Each row of a before or after table is a point. The points were changed in one or more steps. Then noise was added and the rows were shuffled. The steps act on how far a point lies along the listed directions, d1 being the first. Name the steps. A step turns or swaps two directions, mirrors them in a line or flattens them onto one, adds a multiple of one to another, or multiplies one. Angles are multiples of 10 degrees, from the lower direction toward the higher: turns from -170 to 170, lines from 10 to 170 but not 90. Use the fewest steps. Two steps may share a direction if one is a turn and the other turns, adds or multiplies; they go together, in the order done. Otherwise the lowest direction goes first.

Directions:
(1): [-23.5   9.6]
(2): [ 9.6 23.5]
Before:
[[-4.6  4.6]
 [ 3.9 -3.6]
 [ 4.3  0.7]
 [ 9.1 -1.0]
 [-3.8  5.3]
 [-2.1  2.0]
 [ 2.4  5.5]
 [ 2.3  3.7]
 [ 8.0 -0.8]
 [-6.5 -0.7]
 [ 3.2  3.2]
 [-1.5 -0.3]
 [-6.8  6.8]
 [ 1.2  2.4]]
After:
[[-4.6  4.3]
 [-2.1  1.8]
 [-2.7  3.2]
 [-2.2  4.1]
 [ 4.8  2.5]
 [-1.6 -6.1]
 [-0.3 -1.5]
 [ 1.2  4.6]
 [-6.0 -2.7]
 [ 3.4  7.2]
 [-6.0 -1.9]
 [ 4.1  8.5]
 [-8.4 -3.9]
 [-2.8 -1.4]]
Steps: turn d1 and d2 by -70 degrees

Directions:
(1): [  0.9   2.3 -31.0]
(2): [ -2.7 -30.8  -2.4]
(3): [-30.9   2.7  -0.7]
Before, 12 rows:
[[-4.8  4.3 -1.8]
 [ 4.3  0.3  4.7]
 [-1.5  4.5  1.2]
 [ 6.1  2.4  4.1]
 [ 4.9 -2.9  4.8]
 [-7.0  1.5 -9.6]
 [-4.6  3.4 -0.3]
 [-5.5 -0.8 11.5]
 [-2.2 -4.0  1.1]
 [-4.4  3.0 -0.4]
 [-2.1 -3.1  1.7]
 [-0.7  1.0 -0.1]]
After, 12 rows:
[[ -1.8  -4.6   6.8]
 [  4.7   7.0 -14.6]
 [ -1.8   3.1   3.6]
 [  5.2   2.4  -0.5]
 [  4.7   2.5  -0.4]
 [  2.0   3.0  19.0]
 [ -2.3   3.5   2.5]
 [ -4.8  -3.6   7.5]
 [  6.2   2.3  -3.0]
 [  1.2   0.1  -0.1]
 [  4.7  -1.3   1.5]
 [ -1.0  -7.1   5.5]]
Steps: multiply d1 by 1.6; turn d2 and d3 by 120 degrees

Directions:
(1): [ -5.5  21.2 -34.5   1.5   6.7  14.7]
(2): [-18.5  16.2  15.6  -8.5  31.0  -7.0]
(3): [-10.3  25.8  16.3  -6.4 -27.3  10.2]
(4): [ 20.3  20.6   6.1  29.7   3.7 -12.5]
(5): [-29.0 -10.8   1.8  30.2  -2.7   7.0]
Before:
[[ 2.7 -6.0 -7.3 -4.1 -0.7  0.4]
 [-7.2 -2.9 -3.6  7.3  8.4  3.6]
 [-4.0  1.9 -2.4 -7.3  3.3  0.3]
 [ 5.7 -2.5 -5.6 -2.0 -7.5  2.1]
 [-0.3  3.9 -2.3 -1.0  0.1  2.8]
 [-1.6 -1.1 -1.9 -0.4  7.0 -1.0]
 [-1.2  0.7 -3.7  0.3  7.2 -0.8]
 [-9.1 -1.7  0.0  6.7 -0.2 -0.8]
 [ 0.8  5.0  0.0 -0.8  4.8  0.6]
 [-6.1 -0.3 -4.1 -4.0  4.9  0.0]
 [-2.4  2.5 -2.8 -8.6 -0.7  5.2]
 [-1.8 -2.4  2.4 -3.9 -2.0  1.3]
 [ 5.4 -7.9  7.3  4.3 -0.8 -3.3]
 [-9.9  5.8  3.6 -2.3 -6.1  5.7]]
After (14 x 6):
[[  9.8  -9.9 -11.1  -2.0  -4.1   0.2]
 [ -0.8   3.4  -3.4  -4.7  15.7  -5.9]
 [  3.1   7.0   1.8   6.1   3.7  -6.3]
 [ -6.8   1.6   0.4  -1.7  12.4   0.1]
 [ 11.1 -11.4 -12.1   1.6 -17.1   4.7]
 [ -2.8   3.6  -1.3  -8.2  12.5  -3.9]
 [ -1.7   0.8  -0.1  -1.5  14.1  -3.5]
 [ -2.5  -0.6  -4.3  -0.3  15.8  -3.2]
 [  0.6  -1.7  11.5   2.9 -15.3   3.1]
 [  2.0   2.8   4.4  -4.5  -3.7   0.3]
 [  0.4  12.4   5.0  -2.8   0.5  -0.3]
 [  4.2   3.2  -2.5   7.1  19.9  -4.5]
 [  2.6   1.1  -4.7  -7.8   5.9   1.3]
 [  0.0  -0.2  -5.2  -0.3   4.3   1.2]]
Steps: add -1.5 times d1 to d3; multiply d2 by 2.5; swap d4 and d5
